Every row gives one point. Two turns around zero, p and q, are shown by what they do to some points. Where does a point land after both, in the order given? Backwards means that the second turn is done in reverse. Each puzzle has new turns, and all numbers are rounded.

Turn p:
[ 29 -21  13] -> [ 36 -13  -1]
[-28  -4  21] -> [-7 13 32]
[36 24  5] -> [ 23  17 -33]
[-37   2 -40] -> [-52 -16   1]
Turn q:
[ 13  34 -25] -> [-23  38  -1]
[  7 -10  32] -> [33 -8  1]
[ -9  37 -14] -> [-21  27  22]
[-30 -25  29] -> [ 19 -40  20]
[  6   8 -41] -> [-37  14 -15]
[ 13 -44  19] -> [ 28 -31 -27]
Where do these land?
p, then q backwards: [-16 -15  13] -> [-20  12  10]
p, then q: [ 20   8 -21] -> [-26  -5 -15]
q, then p backwards: [-34  16 -48] -> [-55   8 -26]
q, then p: [29  8 21] -> [  9   6 -35]
q, then p backwards: [-28 -37  -2] -> [  1 -35 -30]
p, then q backwards: [29 20 37] -> [38 18 29]

Turn p:
[  4 -30 -47  29] -> [ 18  36 -48   6]
[  2 -17  22   0] -> [-19 -17  -9   6]
[ -3  11  -1 -23] -> [-8  8 23 -3]
[-16  22  18  -3] -> [  8 -18  25   8]
[13 15  8 -4] -> [  1  -9  10 -17]
Turn q:
[-20  -5  22   0] -> [-19   2 -13 -20]
[24 14 18  6] -> [ 14  22  16 -14]
[-28   1 -48  -1] -> [  9 -39 -26  28]
[ -9  -4  11 -19] -> [-16 -11   7 -13]
[33 -6 -2 14] -> [11 26 16 17]
Where do these land?
q, then p backwards: [ -1  18 -11 -26] -> [ 1 23 23  8]
p, then q: [ 10  -4 -17  35] -> [19 -8 20 28]
q, then p: [-18  -1 -19 -15] -> [ -9   7 -24  14]
p, then q: [-9 -6 38 29] -> [-25  15  -9  38]
p, then q backwards: [ 16  -7   9 -23] -> [ -7 -14  22 -14]

Turn p:
[ -5 -16 -26  29 -12  31   9 -11] -> [ 28   5  -9  21  -8  35   0 -22]
[ 29   7  26  -9  27 -10 -22   4] -> [ -9 -17  25  -5  16 -29 -26  12]
[  8 -18  -5   7 -38  -2  16 -24] -> [ 34   0  -9 -21 -18  24  10   8]
[-12  11 -28   8  -5  -3   0 -35] -> [ 19  14 -14 -17  20  12  10 -26]
[-24 -31 -34   3 -10  -1 -13  -9] -> [ -3 -10  -6  -2  12  45  23 -14]
[ 15  30  20  -5   4 -16 -12  39] -> [-27 -11  15   0 -19 -45  -4  -3]
[ -9  23  48 -21  15   5 -16  21] -> [-37  22  30   4  -4 -30 -15  20]
[ -2  11  38   1  32 -22   9  26] -> [-16  -1  14  22   8 -46   7  27]
[  0 -18 -37 -14 -13  20  30 -11] -> [ 11   0 -46   0  -7  34  -6  -2]
Turn q:
[ 14  10 -43  -3 -32  12   6  17] -> [  6  -8 -38  -3  45   0   8  -3]
[-10   4  -2  19  46   0  19  -4] -> [ 20   6  14  35 -24 -15  17  -2]
[-16   5   2  28  26 -16   6  17] -> [ 23  21   6  29 -15  -2  -8 -14]
[12  5 22 28 32 -8 -7  9] -> [ 11   4  29  22 -17  16   3 -25]
[ 16  12  -3 -37 -23  20 -17 -15] -> [-39 -23  -8 -17  20   8   7  17]
[-42 -10  18 -11 -35  23 -28 -26] -> [-14 -22  10 -22   2 -10 -50  41]
[ -1   3  -4   6  44 -36   4  18] -> [  6  44   9  28 -17   3  16 -15]
[ 13 -18 -32  15 -22 -13   4 -12] -> [ 17   8  -2 -24  31 -22   7 -11]
[-16   9  33 -15 -32   5   5 -23] -> [-26 -24  -7 -24 -21 -11 -29   5]
[ 29 -20   9 -30  -4  14   9  18] -> [ -3  -7 -14 -25  -6  32  28   9]
Where do these land?
p, then q: [-32 -11   2  13 -25 -13  33 -22] -> [  3 -21 -42  12   1  -1  30 -21]
q, then p: [ 15  14   4 -19  23   5 -21 -10] -> [ 1 26  5 27 -6  1 16 13]
p, then q backwards: [ 21  -3  -9   3  12  -5  -3 -13] -> [ -1  -2  -6  18 -19  13  -1  -1]
p, then q backwards: [ 13   7 -37 -19  17  -6   9  20] -> [  1  37  -2  -8 -30   9  18   1]
p, then q: [-21 -11  20  16  34 -40  18  10] -> [ 36  29 -11  15 -30  -1  13 -29]
q, then p: [ 12  31  10  34 -26 -16 -34   1] -> [  6  18  37  -5  49  14 -10  -2]
q, then p: [-40  11  -3   2 -17 -13  11  -5] -> [-13 -20  11 -21   6  -5  19 -28]
q, then p: [ 31  26   9  -6 -15   3  29   5] -> [ 18   6 -28  -7  16  36  10   2]
q, then p: [-16 -39  14   8  22  43 -12  -1] -> [ -6 -26  21  18 -44  -3 -23  24]
p, then q: [ 30 -38   4 -31 -39  41  -9  17] -> [  5 -30  -8 -24  34  39 -37  37]
q, then p: [-12  14 -14   0  14   2 -19  -2] -> [  2   1  16  21   4 -14  11  -8]

Turn p:
[  5  -7   3   0 -27  -1   8 -13  -2] -> [ -1   2  -7   0 -12 -21  13  -7  14]
[ 13  -5 -26   2  32 -21  -8   8   4] -> [-18   3   5  27  10  21 -29  -3  -5]
[ -1  -9  -1   3  -8  20  15   1 -25] -> [  1 -24 -11 -16 -11 -12  -3 -12  -5]
[ -4  20   9   9  -4   7  10 -19  -2] -> [  0  11 -16 -12   7 -14  12   3 -14]
[-11  14   7  -6 -23  -2  -8   3 -14] -> [ 20  -4   7   3 -10 -18  13   7 -10]
[-17  -6  16  13  -8  -6   2  -1   0] -> [ -9   1  16 -14  -1 -11  12   5  -1]
[ -5   0  18   4 -14  15 -18 -18  -5] -> [ 20   7   6 -18  10 -21   7  -7   5]
[-20   0  -5  -8  -8  11   2 -12   5] -> [  6  -1  -8 -11   0 -12  -3  20   9]
[ 21  -1 -19   1  27 -10  -8  37  29] -> [ -8  14   9  20  -8  52 -19  -2   0]
[ 17  -7  -2 -19  33 -14   5  14   9] -> [-12 -11  -1  21  16  36  -3  -2   6]
Turn q:
[ 25   6  16 -11  -2 -28  13  15  14] -> [  2  18 -30  17   1  -2  18  23  -4]
[ -9 -28   1  -6  16  -9  11  -8  19] -> [-20  -6 -17  -8 -10  22  11  -6  16]
[-17 -32 -20   3  -9   2 -19  -5  -7] -> [ -1 -10  29 -24  -9  19   3   4  16]
[ 10  16  22  -8   1  22   8  11 -14] -> [ 20  11 -14   1  17  -5 -13 -13 -21]
[15 13  3  7 -4  6 33  5 -8] -> [ 12  23 -13  17 -12  -9 -12 -12  -4]
[  9  17  15   4 -19   3  12  -7   9] -> [ 16   5 -13  12   4 -23   5  -6   8]
[-10  -3 -29 -14   6   7 -25  -9  -4] -> [-18 -13  23 -28  -5  -5  -3   6  -9]
[  0  13  16  13  -2  -4   6 -13 -19] -> [ 10   3   9  22   5  -4   7 -19  -7]
[-20   2  -8  -1   3 -11 -11  13  10] -> [-19  -2   8  -1  13   4  -5  16  11]
[ -2  -5 -14  15   9  11 -27  -1   0] -> [  0 -28  17  -6  -4   5 -12   8  -4]
Where do these land?
p, then q backwards: [ -4 -13  -3  -8 -12  13   5  39  -8] -> [ 14 -29 -16  22   5  10 -12 -13  -2]
p, then q: [ 21  12   7 -10   7  -6  13 -10   8] -> [-13  -1   4   6 -19  -6 -19 -12   2]
p, then q: [  0 -25  10  17 -11  10 -11  12  12] -> [  5  -3 -19 -12  18 -18  18  -7   6]
q, then p: [ -8   9   7  -2  -7 -45 -12  48  16] -> [ -4   1  15 -17 -16  50 -13  14 -36]
p, then q: [ 12   3 -15  -1  28   8   3 -20  -7] -> [-21 -22  19  -7  -9   6  -7   3 -14]
q, then p: [  0  13 -26  -5  -8  10  -7 -20  -4] -> [ -2  -6  16  16   5 -14  25   5   9]
q, then p: [-13   6   4  -3   5  14   1   1   6] -> [  1   2   4   4  16  -1 -11   6   7]
p, then q: [-10 -21  -6  -4  -3   9   8 -15  -2] -> [-16  -4  -5 -11   2   6   9  17  12]
q, then p: [  4   4  12  -8   1   0  -9 -18 -13] -> [-14 -15 -11   1   9  -9   7  -8  -2]
q, then p: [  0  11  11  23   0 -12   9 -17  -8] -> [-23  16   1 -13   0 -14   4 -13  -5]

Turn p:
[ -2  -2   5 -19 -10  20   5 -17  38  -1 -17  -8] -> [ -4 -30  -2 -13 -13  -4  -1   2  29 -25   8  14]
[ -7  35 -37  30   4  -7   0  -9 -13  16  14   4] -> [  7  19  -6  15  10 -23  11  17   7  41  26 -14]
[ -9   3  -2  17 -14 -30   6 -21   2 -15  20  12] -> [ 15   0  12  11  35  -7   0  13   1  -8   7 -27]
[-2 -3 24 -9 -4 18 15  2 -1 19 10 15] -> [-23  16   1 -16   7  -4   7 -21   7 -16   1   6]
[ 14   1   7   0  21   8 -12  13   3   7  13 -11] -> [ -4  -1 -15  10  -3  -7   6 -14  -3  10 -21  15]
[  0  15  18  11   9  11  16  14  -7  18 -16  -3] -> [-20  12  -2 -20 -17 -21   9   0 -11   4  -4   0]
[-19 -28  10 -15   8 -16  -6  -3  12   8   4   1] -> [-23 -16  10  19   3  17  -3 -10   4 -14  -9 -11]
[ 10   4  26  -7 -13   7 -14   8 -12   6 -15   1] -> [  1  14  19 -17 -14  -2  -9  -8   1  -4 -19  12]
[ 23   6 -27  10 -26  -9  -8  24   2 -16 -15  -8] -> [ 46  -3  11   0 -21   6  15   8 -13   9   8   5]
[ -9  14   5 -28  26 -13  -5  14 -19  -5   7   0] -> [-23  -1   4   0  16  17   0  11 -16  22 -17  18]
[ 12 -22   6  -4 -12   8  12 -20   4   5   5 -15] -> [  7 -13 -10 -15   1   4  -7 -23  15 -11  -1 -15]
[-15  -2 -16   7  -8  -2  -9   6 -14 -34   3   0] -> [20 12 -7  9  4 22 -6 28 -7 -2  1 -4]
[  5 -20 -19   5  21   5   1 -11   5  -9 -13  13] -> [ -1 -12 -15  17  -6   1 -22  -3 -13  -5  21   2]
Turn q:
[-17 -17   3 -16 -24   5 -13  10  13 -17   6 -11] -> [ -2  17 -26   5   3  15 -16  -1 -10  11 -10 -24]
[ 22  -4  24  -3 -11 -22 -24  -2   2 -21  18  -1] -> [-18  14  -3  12 -13  37   9  12   2  21  -4  10]
[-22   9  -2  -2   2  20   5 -12  -4   1  -3  16] -> [  8   4  -5 -19  14  -3   6 -11  -6 -24   0  -2]
[ 15 -16 -20 -10  14  11 -12 -17   6   3  -4   9] -> [ 1  8 -1  7 32 -9  3 -5  8 13 15 13]
[  9  -2  -4  10   5 -24  10 -26  -4 -15  18  14] -> [-18   2   0  19  -7   7  29  -3  -3 -10  22  11]
[  8   7  24 -20  18 -12  20   8 -13 -19 -27  -7] -> [-14 -17  19  -9 -13  -1   2 -26 -28  19 -18  11]
[-22  20   6   7  15 -25  -2  17  26  -4 -24  -3] -> [  2 -38  16 -13  -5  14   6  -6  -1   9   0 -34]
[ -1   7  20  24  17 -12  16 -25 -20  13 -11  16] -> [  1 -15  14 -18 -11  -9  33  11 -16 -14  13  23]
[  6   3 -13  -8  -2   9  -5  -7 -10  18 -15 -16] -> [  9   9  20  -1  12 -16 -17   8  -6   2   3   3]
[ -2  -5 -21   2  25   7 -23  12  -3  18  18   5] -> [36 -2 -2 11 11  3 -3 -4 26  3 12  9]
[ 16  -2  20  -4 -14  21  19  10  -2   9  17  -6] -> [ -8  19 -11 -10 -22 -17  -6   2  13   0 -21  11]
[-10   7 -17   6 -10  22   3  -6   3  -9 -17 -25] -> [  1   4   9   8  21 -17  -9   6 -12 -12 -20 -21]
[  4  11 -20 -13   4   4  -3   7  -1  16  15  17] -> [  8   4   3  -1   3   2 -14 -14  25 -11  16   8]
[  8  -9 -11  18 -15  21   5  15 -13  17   3  11] -> [  7  -5 -18  -1   1 -17 -18  18  13 -17  -5  18]
[-12 -11  11   9 -24 -24   3  15  18 -10   6 -19] -> [-11  -4 -16  11 -26  10  -4  15  -7  11  -4 -31]
Where do these land?
q, then p: [ 8 21  9 11 -6 48  3  6 15 -3 14  2] -> [ -4 -39  10  -4 -16  -6  -1  29  -9  -9  11  20]
p, then q backwards: [  2   2  13   2 -14 -11 -34  -7  -6  -1  -2   1] -> [ 12  19  -7  -4   4  12 -11  12  -9   6   4 -26]
q, then p: [  3  -1 -20 -14  25 -15   1   8   9  -6 -19  13] -> [-15  -5 -13  17  11  -3 -18 -23  11  -6  -5 -17]
q, then p: [ -4  -4  -8  21 -14  -1 -42  -7  -1  19   7  20] -> [  6   6 -26  14  -1   4  26  -9 -13  -3  -3  38]
q, then p backwards: [-11 -11  -4 -13  -5  -5  28 -11   0  10  -8 -10] -> [ 11   1   3  24  10  -1  16  -2  -4  14 -15  12]
p, then q: [ -7  15  25   2  10  40   5   6  -7   4   2 -10] -> [-11 -12   9  -7  14  12 -22 -22  -4 -16  18 -22]
q, then p: [ -5   7   4  -4   2 -23  22  -3  23  -3   3  -8] -> [ -2  -5  -1 -12   3   8  10   3  21  -4  -9 -29]
q, then p: [-20   1 -16 -17   3 -18  13  15  -3 -17  -2   6] -> [ 15   5 -15   5   5   5 -26  -3  20   2  -3 -20]
q, then p: [  0 -25   4  -4   9 -10  21  25   3   5 -11  -8] -> [  8  -1  20  12  -6  10  -4 -21   8  11   8 -25]
q, then p: [  2  -5 -18   1   7  -4  15  14  -2  -1  -6 -29] -> [ 12  -1  14   9 -10 -12  -7  -5  -5   3 -16 -27]
q, then p: [  0  -6   3  35 -10 -18 -29 -27 -17  -1  -6  17] -> [ -5  30 -28  -2   4  14  23  -6 -31 -10   3  17]
q, then p backwards: [ 14   8   2  18   2  -5 -28  -6 -20  14  24  20] -> [-12  10 -17 -21 -23  20 -15  11  12 -22   1  11]
p, then q: [  5   5   2 -22  -6 -12  15 -14   0   4 -10 -12] -> [  8  16 -13  -9   0  -5  -3 -10  -6  25   5   0]
q, then p: [ 18  14  11   0 -17  39   1   6   0 -14   7  13] -> [-12 -15  10   5 -14  -1 -11  33  -4  -8  19  23]
p, then q: [ -5 -22  -5 -16  15  -6  12  -6   7 -10   7 -15] -> [ 16   4 -17  13  22 -18   1  -1  -9   4  -3   0]

Turn p:
[-14  -5  10   4 -11 -26   7 -12  -4 -20  23  -7  -5 -28] -> [  2 -18   1  11  20  -3  26   2  -8  -4  14 -13  18  29]
[  0  -9 -15 -23  -9   9  12  13 -14   5  -4  -8  22 -21] -> [ 18  14  26  11  28   4   4   3  -1  10 -15   5  -3  -8]
[  5   6  22   6 -13   6   8  -3   6  25  -3  -3 -19  -1] -> [  8 -12 -18  -8 -10  16   4   8   1  -9 -16  17  -7  12]
[ 11   7  -2  -7   4  11   8  25 -20 -16   1 -15 -15  -3] -> [ 18   9   3 -30  21 -10  -9  -8  11   3  -3  -2   3   6]
[ 10   1   3 -26   7 -19 -17  10 -19   8   3  -2   7  10] -> [ -7   7   0  10  17  -7 -28  12   6   6  -6 -15 -18   9]
[-22  -3  -8   6   6  -9  -4 -27  10   1   2 -18  -5 -20] -> [ -1   0  -7  11  -2  22  25   7  -5  -1   7 -23  21  -1]
[  7  -2  15   3 -11  -6  -2 -12  13   1  14 -18  10  -1] -> [ 4 -1 -9 14 -1 15 -2  3 -9  8 14 11  7 19]
[ 28   4   6 -13   1  11  -9   6  21  18  -1   0 -20   7] -> [ -6  -6  -2 -21  -7  23 -23  17   8  -3   1  17 -11  -1]
[  6  14  -9  10  13   7   4  -9  -9  -7   4  20 -10 -12] -> [  1 -10   6 -20 -10 -15  18   9   2   7   6 -10  -7  -7]
[-14 -11   0   0  25 -12   8 -18  18   6 -13 -10  26  -6] -> [-18  21  -9  19   4  17  18  -3 -23   3   9  -8  -4 -15]
[ 15 -12  -7  17  27  -3 -19   9  -4  15  -4   5  -5  20] -> [-14  15  -6  -5 -18   2 -11  -8  24  -5  10 -10 -27  -5]
[-11  -7  21  -2 -20  35  -5  -4   6 -23   0  29   7 -22] -> [ 16 -17   4   8   5 -26  15  19   1 -14  13  34  18 -22]
[ -9 -17  -4   5   6  23  18 -16  11  -5  -1  -2   6  31] -> [-20  25  -4   0 -20  -3   7 -10   0   7  -5  23  20  -8]
[ 11  27  -2  10 -15   8  -5  11  -8  14 -16  -3 -12   7] -> [ 24 -15  -9 -15 -14   4 -17  -7   3   4 -17  -1 -11  -5]
[  5 -10  -7  -2 -10 -36  -7   7 -11 -23  -5  23   3  21] -> [-28 -22   7  14  10 -26 -17 -23   7   4   1 -10  -5   5]
[-28  17 -24  12   0   0   5  19   4  -1   0  10  10  18] -> [  3   8  19   1 -23 -15  -7 -22 -17 -14 -12 -15   6 -10]
Turn q:
[  4  26  -3  -1  -2  -8 -18   7  13 -19   6 -12   6  27] -> [  9   2 -20   8  -4 -16  13 -17  16 -15 -10  25 -10   5]
[ -3 -16  -5 -13  -1   0   9  19  -8  10  -7   1 -18 -11] -> [-12  -8  12   6  -2  -3 -17  -9  -5  19  14  -9  12   2]
[ 13 -13   7 -13  14  -6   2  16   5 -18   0  15 -14 -13] -> [ 17  -7  17  -8   4  11  -9 -26  -2  16   7   3   5   7]
[ 16  48 -18  -7  -3  19  -5   0   0   4 -11  -2  29  21] -> [  8 -10 -34  19  10 -12  40  12  25 -11  10   0  -7  14]
[  9  27 -15  10 -18  13   5   6  21  -2  16  17  29   9] -> [ 10 -14  -2  -3  -5 -12  33   5   8 -35  15  -4 -17  13]
[ -9 -26 -12  11   1   7 -10  -5 -10   6 -15   3  14   6] -> [-10   5   3  16  17  12 -16  19 -13 -13   2   3   1   8]
[-10   5  -6   9  22   7   4   5  -8 -17  10  -2 -20  -1] -> [-13  -2  -4   0  -9  16   5 -20 -11  14 -13   3 -12   9]
[-12  -9  20   4   3  -4  21  12 -12 -12 -15  -1  -3 -10] -> [ -1  13  15   1 -11  12  -9  -6   4  10 -13 -16  19  15]
[ -1 -26 -10   2  11  -5  17 -21   6  -4 -14 -19   4  -2] -> [ -3   2 -15 -18  -2  12 -27  21  -9   3  -3   6  10  15]
[ -9  37  -8 -10  -8 -12  -3  14   4  17  13  19  27  22] -> [ -2   2   1  12  -4 -24  48   1   6 -20  17  14  10  -1]
[ 20 -26  31   5   7  -3  -2   1 -12   7  17  -6 -19  -6] -> [ 12 -14  24   0  -8  11 -21   2  -2  19 -20   3   0 -27]
[ -2 -22  12 -13 -12   3   8 -17  -9  -5   9   8 -22   1] -> [-17  -1  18 -19   3  15 -17  -2  14   7   0   2  -1 -17]
[ -1  37  -8   0 -18 -11 -27  -7  -5  -5   9   6  23  -6] -> [ 15  28 -12  11   0 -12  29   0   8 -16  16   3 -20 -13]
[ -6  -5  16  -2 -14   5 -15  12   3   2   5 -20 -19  -9] -> [ -2   0  -1   8  -8 -12 -22 -18   3   0 -10 -13  -2 -21]
[ -4 -16 -14   5   4  -5   9 -15  -5  16  -1 -18   6 -14] -> [ -6   4 -11  -5  -9   4 -16  26 -19   6   7  -3   3  -3]
[-14 -15   3  -2  21  13   5 -23  16  11 -13   2   9  -9] -> [ -3  -2 -14 -19  20  15  -4  12 -21  -6  -6 -11  18   0]
[  8  -7  11  14  -6 -12   0  -4   3  10  -9   7 -32  -4] -> [ -3   2  20 -12  10 -18 -13   1  -3  20 -15  -5  -9  -4]
Where do these land?
p, then q: [ 12 -17  17 -20   1  -1  12 -14  -4   7   4   8 -10   3] -> [-18  -4   9   4  10  -6  11 -15 -14  -3   1   2  17  18]
q, then p backwards: [-10  -9  -9   0   8 -12   0 -11 -11  10  -9   2  -3 -12] -> [  4   5   0 -17  14   2   4  -9   9  -5   5 -10  13   3]
p, then q: [ -2 -19 -23  -2 -15  20  -5   1  12 -12  -1  -6  -5  16] -> [ 19   9  -1 -10  12   2  13   5  -2 -30   2 -15   5 -11]
p, then q: [ 12 -17  -7   0   7   3 -18  -6  -1 -22  -7   9  -5  13] -> [  2   8  -4 -15  -5  -8   2  -8 -25 -17   7   1   4 -16]
p, then q: [ 20   0  22  26 -18  -4  13  16   0   1 -22   4 -22  13] -> [-16  -1   3 -29  34  11 -16   1   2   1  21  17  -9   4]
p, then q backwards: [ 24   9   0 -20  -1  -2  13  12 -12  -5  26  -4  -4 -26] -> [ 26  -9  -8  13   4  -9  11 -12   8   1 -21  33  -3  -3]
q, then p: [-35 -10 -15 -18  -6  11  -1  -8 -10  33  -1  10   8  11] -> [ 16  25  13  13   5 -24  20  -6 -19 -21   7 -19  12   4]
p, then q backwards: [ -7   3   6  -2   9 -31 -14  -6  -5   2   9  14  17  16] -> [-12   1 -23  17 -15  12  -3  19  -8  12  -9 -12  -9  -6]
q, then p: [ 12 -12  10   7   6 -22  16   4 -16  -8 -17   1  20  16] -> [  3  -2  -4   2 -14 -12 -25 -12 -11  -7   4  25 -22  -8]
p, then q: [-19  16  16  16 -30  14   1  14  -6  -7  -2   0  16 -17] -> [ 29  -1  21  -3   2  12  -6  23   9  14   4  15 -18  14]
q, then p: [  8  13  -7  14  -3   3  -4 -14  34   2   3 -16  -5  12] -> [-26 -12  12  -6  22   3  -8 -10  11   4  -9 -17   4  -9]
q, then p: [-18  -1  -9   9   1   4  21  27  21 -19  11   5 -11 -22] -> [ -5   0 -20  18   0  -5  -8   7  11  27 -16   4  29  19]
p, then q: [  5  12 -10  12  36   5  10  -5  -9 -10   2 -22 -18  -1] -> [ -9 -11 -33  -7 -16  -8  10   1  16   8  21   3  14 -13]
q, then p backwards: [  7   6 -13  -6   9   8 -12 -22  -1  -2   1  17   0  -5] -> [ 16  -5  11  -2  14  -3   8   1   3  -1 -11  -7   1 -22]
p, then q: [-12  36   5  -3   1   5 -24  -4   2   4 -27 -24   7   2] -> [ 15  -4 -21  28   0   0 -16  13  -5  12  24  -8 -27  -4]
p, then q: [-12   2  -3  -9  16  12 -20  20  17  23   5   3  17 -13] -> [ 17   1   3  14 -13   5   4 -28  13   9 -12 -18 -24  -2]
p, then q: [ 16 -12  19  -5 -21 -13  11  -5 -11   4  24  -3  -2  -8] -> [-13 -21  17   2  13  -4   7   3  -3  -5 -17  23   9  14]
